Every row gives one point. Two turns around zero, p and q, are shown by what they do to some points. Write where each new point lands after one turn and then the other. Backwards means that the second turn is done in reverse. Each puzzle has new turns, and all numbers are rounded.
In the rows, 128 means zero.

Turn p:
[182 171] -> [194 150]
[125 125] -> [124 126]
[100 126] -> [101 136]
[112 108] -> [106 115]
[121 110] -> [115 114]
Turn q:
[117 156] -> [119 157]
[162  92] -> [159  89]
[105 137] -> [106 139]
Where do these land?
p, then q: [106 142] -> [114 150]
p, then q: [168 110] -> [157  95]
p, then q backwards: [96 95] -> [ 88 105]
p, then q: [158 150] -> [164 135]
q, then p: [113 143] -> [121 148]

Turn p:
[144 143 148] -> [133 148 150]
[135 142  75] -> [159 132  83]
[123  85 167] -> [104  93 168]
[110 142 122] -> [115 139 112]
Turn q:
[170 180 160] -> [145 178 180]
[135  97 130] -> [144 101 125]
[123 136 137] -> [119 131 137]
[ 91 116 119] -> [ 99 110 108]
[121 111  94] -> [133 120  90]
Where do these land?
q, then p: [107 156 111] -> [113 148  98]
q, then p: [171 113 118] -> [170 132 148]
q, then p backwards: [115 119 116] -> [113 123 116]
p, then q: [ 97 138 187] -> [ 65 120 151]
q, then p backwards: [151 113 108] -> [146 130  99]

Turn p:
[130 103 113 129] -> [144 112 113 117]
[120 142 119 113] -> [115 144 119 120]
[153 148 140 134] -> [137 146 156 133]
[100  98 139 149] -> [124  89 113 150]
[110 113 105 157] -> [145 117  96 149]
[151 205 167  90] -> [ 84 190 188 119]
[132  87 113 123] -> [147  99 111 107]
Turn q:
[119 147 106  99] -> [127 159 127  99]
[112  75 130 164] -> [ 99  76 103 142]
[115 136 140 142] -> [117 133 129 148]
[137 139  82 141] -> [146 142  85 117]
[156 172 169  98] -> [161 158 185 138]
[128  99 141 124] -> [118 100 139 123]
Where do these land?
p, then q: [105 116  71  97] -> [136 158 101  71]
q, then p: [142 150 154 156] -> [155 128 144 161]
p, then q: [ 98 143 155 145] -> [100 123 108 159]
q, then p backwards: [164 111 142 164] -> [125  95 131 172]
p, then q: [141 107 148 102] -> [112 113 158 110]
p, then q: [118 141  98 105] -> [129 162 119 106]

Turn p:
[112  93 139 146 140 100] -> [ 94  92 122 144 127 117]
[158 100 140 127 120 129] -> [144  92 128 122 119 142]
[115 117 116 148 129 155] -> [115 138 117 143 125 158]
[165 104 111 102  67 152] -> [172 119 106  96  74 155]
[ 91 119 195 117 165  81] -> [ 69  90 161 104 167  88]
[126 155 104 102 164 152] -> [146 164 109 123 172 130]
[106 159 106 123 138 125] -> [123 166 121 135 139 109]
[120 162 130 153 130 144] -> [125 160 154 146 132 138]
[159 144 110 133  99 116] -> [165 133 134 138  98 116]
Turn q:
[108 139 164 132 154 106] -> [ 99 136 159 160 125 117]
[147 115 130 109 132 123] -> [147 121 141 120 136 112]
[124 139 168 123 131 154] -> [125 144 165 132 129 156]
[142 139 108 155 136 111] -> [135 123  98 156 130 121]
[104 129 100 116 137 128] -> [106 137 109 110 141 115]
[106  97 157 133 139 149] -> [103 104 159 120 138 151]
[152 135 165 136  58 108] -> [164 124 144 131  53 140]
[141 131  31 119 138 145] -> [145 136  48  95 173 111]
Where do these land?
q, then p backwards: [121 103 105  91 153 115] -> [117 137 147  93 151  95]
p, then q: [ 96 150 125 142 115 130] -> [109 156 126 137 104 136]
q, then p backwards: [145 141 123 148 125 110] -> [140 123 100 141 126 119]
q, then p: [127 102 143 150 128 110] -> [107 102 122 132 109 142]
p, then q: [103 159 144 153 155 132] -> [ 94 145 146 164 132 140]
q, then p: [191  86 116 146  86 173] -> [192  88  95 110 133 182]
q, then p backwards: [113 155 141  67 135 125] -> [101 188 142 111 117 123]
